Each row is a point. Each table stands for the endless flat space through its points: a line for two points, a plane for three, and so on. Write the one point that lies in both, or say that there is none.
In the rows, zero is written as 128.

First (3 x 4):
[[134 100 133 137]
 [110 136 139 155]
 [116 128 122 136]]
Second (2 x 4):
[[134 103 148 137]
 [118 123 132 149]]
They share: [122 118 136 146]

First (2 x 8):
[[144 134 124 101 135 114 155 146]
 [132 142 114 111 127 128 151 150]]
Second (3 x 8):
[[144 131 121 114 130 116 155 130]
 [146 145 135 120 122 106 165 144]
 [146 130 127 119 130 114 158 124]]
They share: no point

First (4 x 12):
[[114 152 136 114  79  98 100 180 125 103 120 180]
 [136 158 146 142 137 114 116 126  91 117 142 124]
 [137 149 172 127 101  91  81 139 135 119 135 165]
 [122 140 166 148 113 112 102 148 123 125 156 150]]
Second (2 x 12):
[[104 152 144 107  87  91  87 132  90 110 110 155]
 [146 158 138 149 129 121 129 174 126 110 152 149]]
They share: [125 155 141 128 108 106 108 153 108 110 131 152]

First (3 x 18):
[[138 160 143 143 134 154 144 146 143 137 154 143 113  75 131 129 182 143]
 [113 120 156 137 116 146 115 121 103 124 110  93 113 120 151 135 131 149]
 [107 120 154 133 136 130 117 131 103 126 118  97  97 118 143 139 129 153]]
Second (3 x 18):
[[118 135 151 141 133 137 123 134 117 137 129 112 106 106 134 130 152 155]
 [112 123 153 147 145 134 107 147 102 133 131  93  97 123 143 137 142 160]
 [124 150 154 123 109 143 156 113 141 140 123 148 118  73 119 124 170 146]]
They share: no point

First (3 x 24):
[[163 160 119 124 115 113 136 141 106 123 140  99 123 148 117 130 147 120
  132 148 125 100 150 133]
 [159 139 114 128 104 108 127 124 101 108 128 113 141 134 102 127 148 144
  126 132 111 106 153 141]
 [143 130 139 144 150 133 121 146 126  93 140 124 138 138 117 130 137 150
  102 143 130  85 150 158]]
Second (4 x 24):
[[136 127 123 136 125 102 110 131 118 111 129 124 156 118  97 115 142 140
  114 112 114 112 162 152]
 [167 116 119 135 109 140 156 116  77 105 142 111 120 156  82 130 169 152
  119 144 129 101 139 155]
 [174 139 113 128  97 122 138 119  92  93 127 112 132 146 107 139 150 160
  126 150 110  94 144 140]
 [168 167 113 128  92 101 111 118 111  86  96 125 154 129 139 146 123 166
  134 140  81  85 161 122]]
They share: [155 133 118 132 111 112 124 125 105 102 128 118 144 132 102 127 146 150
 120 131 112 103 153 146]

First (2 x 24):
[[132 129  83 150 135 127 143 115 127 116 160 101 151 130 117  92 162 116
   99  90 119 116 169 151]
 [136 133  89 151 137 134 140 111 130 123 157 103 149 128 116  96 157 114
  101  94 118 113 163 149]]
Second (2 x 24):
[[133 131  93 149 136 144 121 112 147 123 161 127 168 145 117 121 131 113
  116  92 125 117 159 126]
 [143 156 103 154 151 159 141  92 122 143 141  97 138 110 117 101 151 103
  106 117 105  97 144 151]]
They share: no point

First (4 x 24):
[[129  83  73 143  94 109 119 140 144 123 133 157 142 137 143 103 151  77
  109  84 126  98 133 155]
 [136 103  92 148  95 119 133 136 150 121 135 148 131 129 133 105 166 105
  100  91 132 115 136 154]
 [124  78  64 153  88 100 123 141 150 115 139 165 136 134 156  95 153  77
  109  81 118 101 127 164]
 [177  99 123 139 116 127 141 128 164 147 107 155 136 119  85 151 111  91
  121 134 176 104 123 147]]
Second (2 x 24):
[[151 108 104 146 111 125 131 132 145 133 124 136 126 115  99 117 154 103
  105 110 144 118 130 151]
 [154 110 104 149 117 121 127 134 140 131 131 132 123 111  93 113 158 104
  108 109 141 123 130 152]]
They share: no point

First (4 x 24):
[[ 84 146 152 127 104 156 107 162 135 112 136  94 119 168 178 125 131  81
  140 110 128 119 112 167]
 [124 148 154  97 138 151 115 120 170 121 103  97 165 127 154 146 138 101
  121 148 103 168 118 131]
 [ 96 145 153 115 126 152 108 151 151 114 125 107 145 159 160 123 134  96
  143 120 115 140 114 151]
 [100 156 158 121 126 139 127 136 158 109 111 105 141 147 178 118 138  81
  133 132 119 148 122 155]]
Second (4 x 24):
[[ 97 132 158 115 105 140  89 152 161 119 121  96 129 144 158 135 142 113
  126 124 116 142 106 147]
 [ 87 117 168 131 124 134  84 160 137 134 103  84 147 158 152 125 147  95
  145  96 111 121 120 143]
 [109 142 154 107 119 152 103 144 161 117 125 104 141 148 154 139 136 101
  140 124 114 148 110 147]
 [109 125 166 117  98 134  86 148 163 126 117  90 121 140 154 149 147 101
  139 110 119 139 108 149]]
They share: [102 143 152 109 129 155 105 147 154 117 123 105 151 154 154 130 134 101
 140 124 111 145 113 145]

First (2 x 24):
[[147 141 116 106 101 144 147 134 169 114 124 166 160 118 124 136 138 104
  123 155 136 160 126 136]
 [137 116  91 136 116 109 157 159 144 119 154 146 130 108 139 166 158 119
   98 135 156 135 106 111]]
Second (2 x 24):
[[149 145 111 109 108 138 154 149 148 130 125 142 157 128 141 163 175 129
   98 128 161 164 125 131]
 [129 115  96 139 108 118 154 154 163 115 155 162 127 108 126 148 140 104
  108 148 141 134 100 106]]
They share: no point

First (2 x 24):
[[127 125 118 116 102 128 118 119 111 128 132 152 117 116  98 153 113 150
  127 128 125 123 123 110]
 [119 117 114 108 102 108 134  91 135 132 136 140 121 120 110 133 117 142
  119 152 125 103  99  82]]
Second (3 x 24):
[[120 121 128 110  89 108 102 104 101 106 144 157 109 136 103 139 108 158
  118 108 122 119 116 111]
 [121 121 108 121 102 130 121 105 117 130 132 147 128 110 108 151 113 145
  132 137 117 117 112 100]
 [123 128 117 122  93 111 110 100 100 108 129 148 124 128 111 147  95 154
  132 111 114 113 118 113]]
They share: no point

First (4 x 24):
[[115 118 125 108  95 109 101 140 106 139 124 125 146 146 132 123 109 143
  108 115 173 125 126 136]
 [ 80 117 120 104 123  77  94 159 124 131 109 111 113 128 123 148  98 170
  121 125 164 142 136 119]
 [124 115 114 100 107 135 110 121 130 169 157 119 103 120 141 116 114 142
  105 127 146 158 126 127]
 [121 106 117  90 111 123  99 128 130 151 144 117 104 118 140 127 119 149
  114 133 153 161 120 126]]
Second (3 x 24):
[[101 105 129 114 128 115 107 129 121 160 143 120 115 117 128 118 105 154
   91 123 167 127 138 136]
 [ 95 114 118 116 126 110 111 124 126 161 138 119 108 119 131 125 113 155
  101 124 155 134 143 137]
 [ 92 108 119 130 142 117 112 113 128 171 139 118 110 103 137 111 115 168
   93 131 158 120 151 153]]
They share: no point

First (3 x 24):
[[114 148 137 130 158 105 135 140 118 148 132 142 158 145 137 112 132 135
  119 121 119 124 159 149]
 [111 138 157 114 134 128 132 165 133 141 118 167 163 163 150  88 102 164
  112  92 131 114 165 128]
 [110 158 157 132 146 109 131 150 138 162 120 142 148 139 131  90 122 137
  103 109 115 124 147 151]]
Second (3 x 24):
[[114 156 142 145 160 100 148 137 136 140 138 146 164 149 122 120 139 137
  127 123 115 127 174 147]
 [105 152 147 113 158 108 105 163 127 167 116 142 137 132 136  92 108 129
  102 110 107 128 137 136]
 [113 160 137 132 167 107 131 151 140 153 135 145 151 141 123 113 125 135
  117 126 113 131 161 138]]
They share: no point

First (6 x 24):
[[116 111 109 101 169 117 152 105 132  77 159 138 114 123 136 128  94 109
  125 125 162 131 134 118]
 [129  80 116  85 157 141 138 120 171 115 179 140 155 140  99 117  81 110
  108 118 144 121 135 137]
 [167 141 125 108 152 129 167 123 125 112 115 140 102 134 108  98 133 166
  129  89 119 149 167 106]
 [ 91 123 101 132 150 101 114  78 118 104 167 170 112 112 108 173 131 111
  115 116 160 126 162  98]
 [191 142 172  87 143 159 140 136 153 129 137 110 115 136  91  81 109 154
  112  78 144 171 177 125]
 [145 120 130  96 159 133 152 119 140  95 150 127 115 128 122 107 101 127
  121 108 153 143 145 122]]
Second (4 x 24):
[[148 106  97  84 166 161 168 112 152 123 141 147 131 151  97 147 116 167
  118 108 134 139 156 124]
 [127 119 123 130 144 101 107 110 133  72 147 151 127 100 131 100 142 105
   91  73 163 139 161 117]
 [112  82  94  96 136 125 147  79 158 123 132 150 128 124 100 132 104 134
  118 120 113 121 153 130]
 [119  90  97 100 142 126 142  88 154 112 134 151 130 123 106 129 114 134
  111 108 125 127 156 128]]
They share: [137 118 121 108 150 128 142 112 138 110 152 143 120 127 108 121 118 132
 117 104 143 135 152 116]

First (4 x 24):
[[106 161 123 109 161 130 159 121 135 117 133 111 110 135 155 145 152 123
  140 128 162 134 134 138]
 [ 90 139  91 126 149 147 150 114 121 128 160 120 102 148 147 133 157 137
  126 116 160 148 145 146]
 [118 165 129 136 147 147 144 120 119  76 144 106 102 116 133 177 119 105
  122 120 132  94 141 130]
 [108 168 134 118 158 127 164 113 133 103 130 104 114 133 151 151 138 115
  129 119 158 115 138 128]]
Second (4 x 24):
[[ 93 110 139 131 183 111 123 102 116  88 147 121 100 130 130 176 100 115
  143 135 144 126 143 158]
 [127 148 107 115 153 133 169  90  80 118 153 143  84 154 162 206 140 139
  163 121 182 150 101 132]
 [113 142 134 140 151 141 140 113 125 114 129 108  92 149 144 160 130 137
  125 140 157 135 148 139]
 [ 92 108 135 126 186 107 125  99 110  85 153 126 101 127 131 182  99 112
  150 131 145 126 137 160]]
They share: no point

First (5 x 24):
[[140 124 109 136 127 151 162 109 114 116 161 141 133 126 157 173 124  85
  123 116 129 103 167 116]
 [147 113 113 117  97 177 131 103  89 108 155 141 133 119 136 168 127  98
  122 109  98  75 176 105]
 [148 150 105 114 148 118 148 104 160 131 156 171 139  85 145 133  87  90
  140 117 143 150 141 115]
 [140 137 112 136 142 128 163 108 134 120 168 152 144 120 158 165 108  86
  129 130 143 129 154 113]
 [146 145 106 126 154 116 159 108 156 130 160 162 142  96 154 143  92  88
  137 122 149 147 142 119]]
Second (4 x 24):
[[142 116 137 103 148 176 122 102 148 125 170 137 133 127 114 127 119  98
  108 148 115  85 161 123]
 [147 123 124 117 134 167 140 122 138 120 163 124 134 113 141 140  94 107
  112 121 135  98 171 140]
 [157 102 138  93 125 188 123 124 134 131 187 134 111 132 130 116 108 106
  108 133 132  88 159 123]
 [152 112 123 113 150 158 128  94 134 121 162 159 141 117 120 141 123  86
  128 148 107  93 139 103]]
They share: no point

First (2 x 24):
[[155 120  95 107 109 150 127 132 162 109 144 117 167 119 129 115 160 120
  143 137 110 118 139 113]
 [137 114 113 104 127 156 106 120 147 106 123 102 146 137 147 109 151 102
  134 116 119  97 127 104]]
Second (4 x 24):
[[155 133 120  88 118 150 106 107 157 103 114 130 162 134 156 130 132 111
  151 113 125 117 135 121]
 [123 105  95 102 131 141 111 134 141 117 148 107 139 146 119  92 173 125
  141 120 121 105 124  90]
 [135  96  88 103 114 153 112 120 136 108 140  98 139 138 132 107 160 113
  143 115 122 104 109 104]
 [129 107  96 118 130 142 112 143 151 111 142 100 144 138 118  92 172 115
  127 125 107 101 129  83]]
They share: no point

First (5 x 24):
[[140 124 139 115 100 162 154  78 141 159 134 122 126 143 110 106 154 116
  130 150 139 125 138 140]
 [170 150 140 126 102 139 131 136 114 150 117 112 124 146 144 126 125 159
  134 148 160 135 147 142]
 [148 151 124  77 102 138 132 121  75 117 160  89 109 144 151 132 146 148
  118 167 130 126  88 116]
 [134 150 155  99 114 156 124 104 103 129 130  94 102 153 142 106 152 136
  104 162 145 145 118 150]
 [127 105 135 105 103 165 160  70 141 162 141 118 138 142 108 116 166 115
  139 150 125 105 130 126]]
Second (3 x 24):
[[145 148 151 116 123 147 126 106 144 150 103 110 160 162 142 132 164 157
  130 152 154 108 139 101]
 [149 118 128 104  99 150 148 120 110 151 136 105 133 145 134 138 141 153
  152 155 137 104 138 127]
 [153 102 116 100  87 148 158 130  90 153 154 103 119 133 132 142 127 151
  162 153 127 104 134 141]]
They share: [151 124 133 110 105 144 141 121 114 153 130 107 139 144 139 138 143 154
 145 149 139 108 133 122]
